Each row is a point. The window is the flat piece filled in between its corners: a triangle in 3 columns, a solid with four corners in 4, and so on. A path goes straight from each point to the next, and from the last back to the first. After which points does the path pass through the window?
In the rows, zero is written as 128.

Window:
[[114 113 119]
 [176 100 134]
 [111 174 111]]
Path:
(1): [188 112  99]
(2): [162 104 143]
(3): [147  87 159]
(4): [191 111  93]
(5): [112 138  99]
(6): [ 91 145 131]
(7): [154 112 156]
(8): [177 106 103]
(9): [121 146  71]
(10): [127 160 137]
(11): [ 85 171 137]
(12): [116 185  77]
(13): [135 163  95]
(14): [124 167 147]
(15): [128 106 144]
(16): [136 101 104]
Through the window after points: 1, 7, 9

Window (4 x 4):
[[134 153 146 161]
 [126  63 164 112]
 [125 115 126 132]
 [ 85 185 156  84]]
Path:
(1): [ 59 136 149 124]
(2): [136 170 147 115]
(3): [139 116 135 124]
(4): [100 108 128 137]
(5): [ 62 170 144 120]
(6): [130 184 146  77]
(7): [158 126 161  89]
(8): [106 108 143 125]
Through the window after points: 1, 3, 7

Window, 8 rows:
[[116 138  83 157 107 148  80 102]
 [122 141 182  68 115 112 139 142]
 [123 126 115 180 133 183  82 121]
 [111 142 112 145 115 159 157 130]
 [201 117 152 115  62 128  80 126]
 [118 167 129 177 135 146 121  98]
 [186 103 157  76 116  87 127 141]
 [ 64 135 163 146 127 102 172 147]]
Path:
(1): [122  98 144 113 115 184 135  91]
(2): [147 174 131 155 113  93 133 178]
(3): [112 152  99 181 142 156  78 153]
(4): [123 109 148 149  85 175 125  72]
(5): [137  98 135 101 110 139 126  92]
(6): [141 142 133 123 100 120 111 161]
(7): [156 154 142  84 133  92 114 158]
(8): [147  80 182 100  86 131 145 106]
Through the window after points: 7

Window:
[[104 164 167  75 197  91  88 151 135 144 143]
 [111  60 107 121  77 151  86 161 155 174 106]
 [199 131 161  90 142  93 113 139 162 171 143]
 [ 87 112 122 162 141 146  72 149 136 119 147]
 [135  88 184 138 105 125 139 128 137 180 107]
 [117 110 106 122 159 166 142  87 168 119 132]
 [158 172 183 131 138 234  86 139 125 109 169]
 [125 178 107 137 103 154  96 107  98 146  95]
 [ 75 178  72 135 101 113 143 168 171 149 163]
 [102 194 133 131  98  86 128 147 149 127  78]
 [165 141  79 113 118 143 209 192 127  82 130]]
Path:
(1): [118 150 139  95 132 142 123 125 119  73 173]
(2): [152 147 130 135 149 156 128 185 149 167 107]
(3): [132 138 113 182 154 140 100 165 168 173 102]
(4): [ 89 115 144 111 126 134  88 131 119 102 163]
(5): [130 141 139 110 103 124 125 149 137 135 139]
(6): [157 139 143 143 155 142  97 138 139 179  95]
(7): [133 149 116 168 164 141 127 161 151 176  96]
(8): [107 115 156  88  67 119 124 118 124 108 152]
(9): [107 127 115 121 111 145 112 119 143 126 145]
(10): [109 133 118 158 183 138 117 157 164 134 121]
(11): [129 170  86 186 162 150 121 182 141 180 132]
(12): [ 58 157  99  73  55  90 147 135 182 111 170]
(13): [103  92 141  93  94 133 111 105 151 123 137]
(14): [141 107 139 156 120 146 121 168 140 188 102]
(15): [128 152 107 144 135 163 111 169 145 159 122]
(16): [138 110 137 108  99 153 127 138 133 116 131]
Through the window after points: 1, 3, 7, 9, 11, 13, 15

Window:
[[134  90 115 112 113 107 145  75 124 106  73 161 174 134]
 [141  80 164 132 158  62  96 115 129 105  98 168 154 144]
 [113 183 138  92 157  98 150 128 134 186 159  77  88 130]
 [ 93 132 157 115 162 200 118 191 159 145 110 132 124 124]
 [ 92 108 173 120 110  84 119 105 122  66  67 133 120 116]
 [116 162 138  90  80 115 118 163 121 179 147 115  93 178]
 [107  86  89 113 136  86  65 129 148  85  41 163 163 100]
 [122 184 105 120 143 124 174 176 119 158 143 120  39 185]
 [127 140 135  64 136 141 139 142 173 158 136  96  33 188]
 [130 130 141  69 142 131 146 163  85 187 123 113  52 135]
 [ 81  72 127 154 119  84 108  84 136 143  87 161 117 126]
 [ 87 113 116  96 143 124  83  93 109  90 121 178 126 140]
 [149 164 152 123 136 184  83 146 163 137  93 168  87  94]
 [153 121 137 142 135 195  93 173 142 120 147  83  85  99]]
Path:
(1): [111 151 132 148 127 135  85 108 116 148  95 114  96 143]
(2): [125 145 136 113 152 145  80 140 116 138 106 110 100 173]
(3): [118 124 119 109 131 126 137 147 145 140 125 150 102 114]
(4): [ 94 116 107  86 187  78 163 167 147 103 153 158  98  65]
(5): [123 129 144 122 115 140  75 137 133 135  82 124 105 144]
(6): [110 133 143 120 149 140 102 137 129 132  92 122 116 149]
(7): [128 120 129  85 119 114 135 151 144 103 137 154  90  98]
(8): [114 109  90  83 107  95 171 163 128 119 124 208  95 105]
(9): [114 135 142 110 140 139 104 131 124 137 104 110  91 140]
(10): [106 136 129 131 125 137 103 118 105 142  96 102  95 165]
(11): [120 108 123  94 134 112 131 145 173 129 124 170 105  87]
(12): [124  84 128  58 127 122 166 158 170 107 118 158 120 106]
Through the window after points: none

Window, 14 rows:
[[134 147 141 124 110 163 110 155 125 170 140  57 104 115]
 [103  66 108 147 203 121 151 118 114 152 141 112 180 141]
 [142 129 171  70 132 153  84 167  99 151 150 103 136 158]
 [ 77  81  93  99 171  44 121  88 123 126 136 104 147 113]
 [102  69  95 129 184 102 106  92 162  86 121  92 132 167]
 [ 96 109 103 114 143 121 174 130 154  98 167 137 208 124]
 [137 184 157 136 131 165  94 141  77 139  91  92 161 144]
 [155 170 136  97 107 188 124 120  93 178 123 137 111 157]
 [129 180 204 129 133 177  97 118 145 190 126 125 150 133]
 [183 189 140  84 170 141 140 165 133 161 127 106 137 136]
 [107 132 189 138 132 161 131 163 113 141  88 150 110 118]
 [132  30  93 122 133  81  81 110 148 139  71  96 157 128]
 [102  92  87 177 183 100 114 130 138 103 180 185 177 103]
 [179 141 194 131 124 143 135 111 102 135 145 104 131 123]]
Path:
(1): [117 118 148 142 137 119 117 125 120 144 130 116 138 156]
(2): [164 176 142 155 106 126 150 163 104 177 117 120 143 190]
(3): [117 129 152  94 146 177 103 107 124 146 126 131 125 113]
(4): [177 100 151  80 182 165 132 141 124 127  98 114 145  62]
(5): [100 145 112 151 120 104 108 136 111 137 147 108 137 195]
(6): [148 125 162 125 120  81  90 152 101 147 131 128 135 179]
(7): [140 140 156 106 148 179 124 127 109 141 134  96 147 117]
(8): [116 129 134 102 148 150 111 119 117 136 124 121 152 104]
Through the window after points: 2, 6

Window, 14 rows:
[[143 145 147 148 107 126 148 220 122  98 121 188 142 182]
 [144 129  81 140 127 137 170 117 181 111 112 140 151 142]
 [ 79 138 152 150 150 143 144  65 184 156 121 196 119 154]
 [117 138  41 142 126  90  52 100 170  96 111  90 137 162]
 [ 94 159 128 105  73 111 143 181 142 130  74 142 111 159]
 [ 83 127 171 121 113 149  80 165 183 118 159  72 109 147]
 [118 123 168 144 122 150  54 122 151 148  89 100 121  83]
 [ 80  69 153 163 117 142 106 125 188 161  94 117 140 127]
 [105  97  95 133  82 157 156 145 135 118 145 173 101 174]
 [116 143 123 195 186 139 191 138  94 129  77 155 161 144]
 [142 110 140 167 148 137 134 103 101 121 122 100 215 150]
 [142 162 151 183 109  80 194 175 134 198 144 108 131 146]
 [162  95 120 101 213 130 100 130 123 140  84 103 177 129]
 [129 105 170 143 127  82  83 131 134  96 103  74 123 110]]
Path:
(1): [ 85 140  98 142 145 120 140 158 153 143 101 153 159 112]
(2): [122 126 111 109 152 128 119 160 140 137 116 135 146 128]
(3): [148 103 149 162 153 115 115 101 141 134  69  80 156 162]
(4): [170 136 150 172 130 147 121 116 146 155 100  99 171 167]
(5): [ 78 117 108 118 125  99 140 162 115  98 122 146 141 131]
(6): [ 74 122 111 136 114 126 124 141 158 154 131 136 165 132]
(7): [150 128 161 141 128 136 122 109 157 115 113 136  92 169]
(8): [174 112 163 178 154 144 106 135 130 120  28  76 166 191]
(9): [112 131 111 129 124 107 135 149 139 121 138 161 134 127]
(10): [120 127 108 145 140 116 138 170 161 133 121 144 157 126]
(11): [116 144 171 162  91 131 144 129 114 144  98 124  73 190]
(12): [146 126 123 151 117 130 146 106 160 121 123 126 124 171]
Through the window after points: 2, 4, 12
